Rows are points. The window is the flat piece filled in between its corners: a triangle in 3 columns, a solid with four corners in 4, and so on. A path goes straight from each point to the next, and from the last back to the first. List the points from which the path goes on through the window.

Window (3 x 3):
[[-2.8 -0.1 -4.6]
 [ 3.5  7.0  1.9]
 [ 1.2 -3.2 -1.1]]
Path:
(1): [ 2.9  4.2 -1.0]
(2): [ 6.4  4.0 -1.1]
(3): [2.7 4.6 3.2]
(4): [-1.3 -3.3  0.8]
(5): [ 4.9 -1.7 -4.2]
(6): [ 1.2 -3.9 -3.2]
(7): [-1.0 -5.2 -0.5]
(8): [0.0 4.6 1.2]
Through the window after points: 4, 8

Window (4 x 4):
[[-0.4 -1.5  0.4 -1.8]
 [-4.6 -0.3 -4.1 -0.9]
 [ 1.2  8.1 -2.3 -2.8]
 [ 3.9 -6.8 -0.5  2.8]]
Path:
(1): [-2.3 -1.4  0.9  5.4]
(2): [-3.0  4.0 -1.1  1.3]
(3): [-0.3  3.8 -2.9 -5.7]
(4): [ 0.5 -2.7 -1.8 -2.3]
(5): [-0.9 -1.3  1.0  1.4]
(6): [-3.0 -5.2 -0.7  2.2]
(7): [-1.0 -6.0 -4.0 -1.6]
(8): [ 0.9 -8.8 -3.7 -2.7]
Through the window after points: 4

Window (6 x 6):
[[-4.2  3.6  1.2 -3.9  5.9 -4.0]
 [ 3.2 -4.7  5.2  0.8 -7.8  6.4]
 [-2.2 -5.0  0.0  1.1 -5.6  4.4]
 [ 0.2  2.1 -1.8  0.3  5.8 -0.9]
 [-4.6  6.8  0.8  1.7  5.0 -1.5]
 [-1.6  4.7 -1.7 -3.2  0.9  1.9]]
Path:
(1): [-2.6  7.1 -1.2  0.0  2.1 -4.6]
(2): [-5.0  3.6  2.5  0.9  5.9  1.4]
(3): [-4.5 -1.5  2.8 -3.4  1.2  7.0]
(4): [ 1.6  0.9  1.1  1.5 -7.3  0.2]
(5): [-0.7  4.9 -3.1  0.9  0.7 -4.9]
(6): [-3.6  2.8  2.7  0.0  8.0  3.0]
(7): [-3.6 -0.9  3.1 -0.3  3.8  4.3]
(8): [-0.5  2.4  1.7 -3.0 -5.1 -2.1]
(9): [-0.4 -1.7 -0.8  1.9 -7.1 -0.4]
(10): [-1.8 -3.2  2.6 -1.0 -1.0  6.8]
(11): [-3.5  3.1  0.4  0.3  3.3  2.6]
(12): [-1.2  3.1 -0.7  0.5  0.7 -2.9]
(13): [-0.1 -0.3 -1.4  0.5 -1.4 -0.1]
(14): [-3.6 -2.3  1.4  0.3  3.1  5.8]
(15): [-3.8  4.0 -1.6 -3.4  4.5  0.9]
(16): [-1.6  3.8 -2.8 -0.3 -0.3 -3.1]
Through the window after points: 1, 5, 9, 11, 13

Window (8 x 8):
[[ 3.0 -3.6 -3.7  1.2 -5.4 -6.9  2.3  2.2]
 [ 5.0  4.9 -2.2 -0.4 -1.4 -7.9 -0.7  1.7]
 [ 3.1  1.9 -2.8  3.4 -7.9  0.3  2.4  3.3]
 [ 2.9  1.4 -5.3  0.9  0.2  0.2  4.1  3.3]
 [ 3.9 -2.1  4.8  4.3 -0.8  1.7  1.8  1.9]
 [ 0.4 -1.6  2.4 -0.8 -1.7  5.6 -0.5  1.2]
 [-2.8  0.2  1.0  7.0  1.8  8.2 -3.6  0.7]
 [-7.9  3.5  7.6  6.6 -1.3  3.9  1.1  0.6]]
Path:
(1): [ 1.0 -1.2  2.3  1.5 -1.6  1.7  0.2  5.5]
(2): [ 4.1 -1.4  1.5  4.3 -2.0  1.4  2.5 -4.9]
(3): [ 0.0  1.9 -0.6  3.0 -3.0  1.6  1.8 -1.4]
(4): [-1.6 -0.6  0.4  0.9 -1.7 -0.4  0.7  7.5]
(5): [ 1.7  1.0 -1.1  2.8 -4.9 -0.1  0.5  6.0]
(6): [ 3.7  1.4 -2.4  3.1 -4.8  0.1  3.5 -1.4]
(7): [-2.3 -0.3  2.4  6.0 -2.1  5.1  1.2 -1.2]
(8): [-2.6 -0.9  2.3  5.1 -0.9  6.2 -1.2  5.0]
Through the window after points: 1, 5

Window (9 x 9):
[[-2.4  3.6 -3.6 -1.9 -0.5  9.6  4.8 -5.0 -2.7]
 [-2.8  4.2  1.8 -3.4 -1.4 -0.3  4.3  3.7 -1.6]
 [-7.7  6.1 -1.2 -2.0 -4.6  0.2 -1.4  3.5  0.9]
 [-0.3  2.6 10.0  0.4 -4.1  0.7  0.5  0.8 -3.8]
 [ 6.5  6.9 -1.1 -1.6  2.5 -1.8 -5.1  4.9 -4.8]
 [-1.8  4.5  6.8 -3.6  1.6  2.2  2.8 -2.4  3.7]
 [ 1.5 -6.1 -0.5 -1.3 -2.0  0.8  1.9 -3.6 -4.7]
 [ 4.2 -0.9 -3.8  3.6 -4.0 -0.8  2.7  1.0  0.0]
 [ 5.2 -2.4  3.3  4.1  7.2 -1.6  3.0  0.6 -1.8]]
Path:
(1): [-1.6  5.0 -0.5 -1.4  0.1 -5.9  5.2 -2.4 -2.6]
(2): [-2.0  6.0  2.7 -2.5  1.8 -0.1  2.5 -3.5 -0.5]
(3): [ 2.8 -1.1  4.9 -0.7  1.0  4.9  0.1  3.6 -0.2]
(4): [ 1.9 -3.9  0.9 -0.9 -0.2  6.0  2.7  3.5 -2.2]
(5): [ 0.5  0.9 -1.1  0.0 -3.1 -4.0  2.0 -3.5 -2.6]
(6): [-1.7  5.3  1.3  0.0 -3.5 -4.3  3.3 -3.2 -5.1]
(7): [-0.7  2.8  1.9 -2.5 -2.5  3.2 -0.2  2.2 -0.5]
(8): [-0.7  1.2  2.8 -2.3 -1.7  3.8  1.8  3.3 -0.2]
Through the window after points: 4, 8

Window (11 x 11):
[[ 3.5  6.2 -3.9 -5.2  3.3  3.4  1.3  0.3  0.6 -5.9  0.8]
 [ 7.3  5.2  2.5 -2.9 -0.1  5.9  2.5 -3.1 -1.5  0.3  6.6]
 [ 1.5  1.1  1.0  0.3 -3.0  3.5 -6.5  2.8 -1.5  4.4  1.8]
 [-3.1 -6.4  1.1 -0.7 -4.2  1.2  1.0  3.6  0.5  5.2  0.2]
 [ 1.1 -1.9 -4.5 -0.8 -6.6 -6.5 -0.9 -0.8  2.7  1.1 -2.7]
 [-3.9 -9.0  0.8 -4.1 -7.4 -4.9 -5.8 -1.1  4.3 -1.8  0.7]
 [-1.5  7.3  3.8 -3.5 -2.7  3.5  0.5 -1.0 -2.0  2.3  1.2]
 [-4.1 -6.1 -0.2  1.9 -0.9 -4.1 -3.9 -4.3  4.9  1.0 -1.2]
 [-2.7 -5.2  0.8  3.8 -5.3 -7.3 -2.0  1.5  4.3 -5.6  0.2]
 [ 3.4  7.0 -0.9 -2.5 -2.2  5.9  1.1 -0.2  7.0 -1.5  2.6]
 [ 2.9  4.3 -1.2 -0.8 -3.7  8.9  0.9 -3.5 -1.4 -3.3  0.0]]
Path:
(1): [ 3.8 -0.7  4.4 -2.3 -2.2  2.1 -0.8  1.0  4.5  4.5 -3.0]
(2): [ 2.1 -1.3  2.9 -1.0 -2.0 -2.3 -4.7  3.5  1.0 -0.8 -2.8]
(3): [-3.4  0.3 -3.9 -1.0 -3.4  2.3  0.6 -3.8  4.1 -0.3  1.7]
(4): [-2.5  4.3 -5.3 -3.8 -3.0  1.5  0.1 -0.8 -3.2  0.2  5.5]
(5): [ 2.2  4.0  4.2 -1.3 -2.6  5.5  0.2 -1.7  1.1 -0.8 -1.8]
(6): [ 0.9  1.2  5.2 -3.1 -2.6  1.1 -2.5 -2.6  1.2 -0.5 -3.1]
(7): [-0.2 -0.2 -1.8  1.2 -5.2  3.0  0.0  0.7  1.3  2.2  5.1]
(8): [-1.9 -0.7 -1.7  0.0 -4.0  0.3  0.2  0.7  1.7 -1.9  2.8]
Through the window after points: 4, 8

Window (12 x 12):
[[-0.2 -5.6  2.7  9.9 -8.3  1.7 -3.7  4.1  3.5  6.9  0.6 -0.8]
 [ 3.9 -2.4  6.3 -5.4  6.9  2.1 -4.1  0.3  0.6  3.4 -2.1 -0.5]
 [ 4.2 -5.0 -3.1  4.1  7.1  4.2 -5.0 -3.2  0.9 -1.7  5.1  3.4]
 [-2.0 -0.1 -0.7 -1.5  5.6  4.3  1.5  3.9 -1.6  7.0  5.2  0.6]
 [-2.8 -3.2  0.2  3.7  3.1 -0.1 -2.6  2.4 -0.3  2.6 -6.3  1.5]
 [ 4.7 -2.2 -2.1  4.3  2.6  0.8  2.9  0.0  2.6 -0.5  0.8  0.0]
 [-4.2 -5.0  4.6  4.7 -8.1 -1.8 -2.3  6.4 -0.9 -2.1 -4.2  0.5]
 [ 0.5  4.3  2.7 -0.9  5.1 -0.7 -3.5 -2.9 -1.7  1.5  0.7  1.7]
 [-0.4 -4.4  5.0  3.4  0.3  2.5 -1.3  1.9  3.7  3.6 -1.1  6.7]
 [ 2.0  2.3  1.8 -2.8  3.5  6.8 -3.7 -2.3  1.7 -1.2 -3.2 -0.1]
 [-1.5 -7.5 -2.3  3.2 -7.7 -1.3 -0.5  3.3  0.4  5.9 -1.8  4.0]
 [-3.9 -3.5 -1.8  1.9  0.8 -3.6 -5.3  3.1  6.3 -0.8 -1.0  3.4]]
Path:
(1): [-1.7 -3.9  0.3  1.7  0.0  0.3 -0.5 -0.6  0.6  3.1  0.7  0.1]
(2): [ 2.3 -2.5 -1.2  2.1  0.1  3.9 -3.4  6.7  0.0  5.0  0.6  5.7]
(3): [ 2.3 -1.3  0.8  3.7  1.4 -0.3 -3.5  3.1  0.9  0.9 -0.6  3.8]
(4): [-7.5 -4.3  2.8 -1.6  1.1  2.3 -0.4 -2.3  4.5  4.8  0.3  0.7]
(5): [-3.0 -4.3  2.0  3.6  2.3  4.1  1.3 -2.3  2.4  1.1  1.5 -0.6]
(6): [ 3.3  0.2 -1.1 -0.7  1.7  0.9 -4.0  4.4 -0.8  2.1 -0.3  2.9]
(7): [ 3.8 -0.7  1.1  1.9  2.0  2.8 -4.0  6.0  0.2  2.7 -2.5  3.8]
(8): [-5.2 -5.6  2.1  3.8  0.7 -0.6 -0.4 -2.7  2.1  2.7 -1.6  2.2]
Through the window after points: 1, 3, 5, 7

Window (14 x 14):
[[ -4.7  -0.1  -1.6  -1.7   3.8   5.2  -3.0  -2.3  -5.3   5.8  -3.6  -4.5
   -4.9  -1.0]
 [  1.5   0.7  -4.7   4.9   2.3   1.0  -4.5  -3.3  -0.9   4.5 -15.5   3.4
    2.1   3.3]
 [ -3.5  -5.4  -2.5  -2.0   0.6  -6.5   4.3  -0.7   2.8  -0.1  -2.4   8.9
   -2.1  -0.1]
 [ -0.4  -4.8   3.4   4.7  -0.8   4.8  -3.1  -2.0   0.8   1.5  -2.6  -2.2
   -6.0   1.6]
 [  0.9   0.1  -2.5   4.5   8.0   4.3   3.0   5.9   3.7   6.0   5.0   1.6
   -0.9  -1.4]
 [ -1.9  -0.4   5.9   4.0   1.2   5.0   1.6   1.9  -1.1  -1.0   0.2  -1.3
    1.8  -1.2]
 [  1.8   1.5   3.5  -2.8  -2.2   2.3   1.0   4.2   4.4  -0.2  -0.4   2.4
    0.5  -2.8]
 [  3.7  -1.0   0.4   4.4   5.4   0.9  -3.2  -5.0   6.2  -3.4  -7.6  -0.8
   -2.1   3.0]
 [ -1.5  -1.3  -3.8   0.2  -6.5  -7.4   6.0  -0.7  11.8  -2.7  -1.2  -2.5
   -0.6   2.3]
 [  0.5  -1.1   1.0   1.5  -1.4   0.8  -3.8  -1.6  -0.6  -1.7   2.6   2.0
    2.2  -1.8]
 [  9.3  -4.1   2.5   3.2   7.2   0.5  -2.2   4.6  -2.0  -4.4   4.3  -1.7
   -1.7   0.7]
 [ -0.8   1.4   2.6   3.5   4.6  -5.4  -1.3   3.8   1.0   7.0   5.2   0.6
    2.1   1.3]
 [ -3.3 -10.1   0.4   1.0   6.4   0.2  -3.9   2.8   1.0   0.1   1.3  -0.4
   -2.0   1.3]
 [  1.9  -1.4   3.5  -3.2  -0.1   4.2   0.3  -2.2  -2.8   4.9   1.7  -1.8
    2.9  -0.5]]
Path:
(1): [-0.4 -4.7 -0.1  2.3  4.1 -2.0 -1.1 -0.3  1.3  1.3 -2.1 -0.6 -2.1 -4.1]
(2): [ 2.8 -4.0  1.6  2.5  2.2  0.6  0.2  0.2 -0.1  1.8 -2.7 -0.9 -0.6 -6.6]
(3): [-1.9  3.4  0.8  0.4  2.0  3.3 -3.1  2.0  2.5  1.6  3.0 -0.6  0.4  9.3]
(4): [ 1.1 -1.1 -0.3  2.3  1.8  3.0 -1.1 -0.1  2.0 -0.6 -1.3  3.0 -0.1  3.9]
(5): [ 1.3 -2.9  3.6  3.9  2.8 -5.7 -1.3  0.5  1.1  2.1 -3.0 -4.2  1.4 -7.4]
(6): [ 2.9 -5.6  2.0  5.7  3.1 -0.7  0.6  0.9  2.9  2.3 -3.0 -2.1  0.0 -6.8]
(7): [-1.4  1.3  0.4 -0.4  0.0  4.0 -2.2  0.5  0.5  1.2  1.6  2.3 -1.7  4.7]
(8): [-1.5 -1.4 -1.5 -1.0  3.7  2.8 -0.6  1.8 -2.2  0.3  1.9  1.2 -2.2  5.0]
(9): [-0.9 -3.0  1.6  1.4  2.5  0.8 -2.5 -2.5 -0.1  4.6 -5.5 -3.8 -2.5 -6.4]
(10): [ 1.9 -3.9  2.8  3.7  2.3 -2.9 -1.1  0.6  3.2  1.4  0.2 -3.0  1.3 -6.9]
(11): [ 1.3  2.1 -0.3  1.5  6.3  2.5  0.0  5.2 -2.0  2.9  5.0  3.7 -1.6  9.2]
(12): [-2.0 -2.6  0.2 -0.2  1.6  2.6 -1.2  0.0  2.1  0.1 -0.9  1.5 -1.3  6.9]
Through the window after points: 6, 8, 10, 12
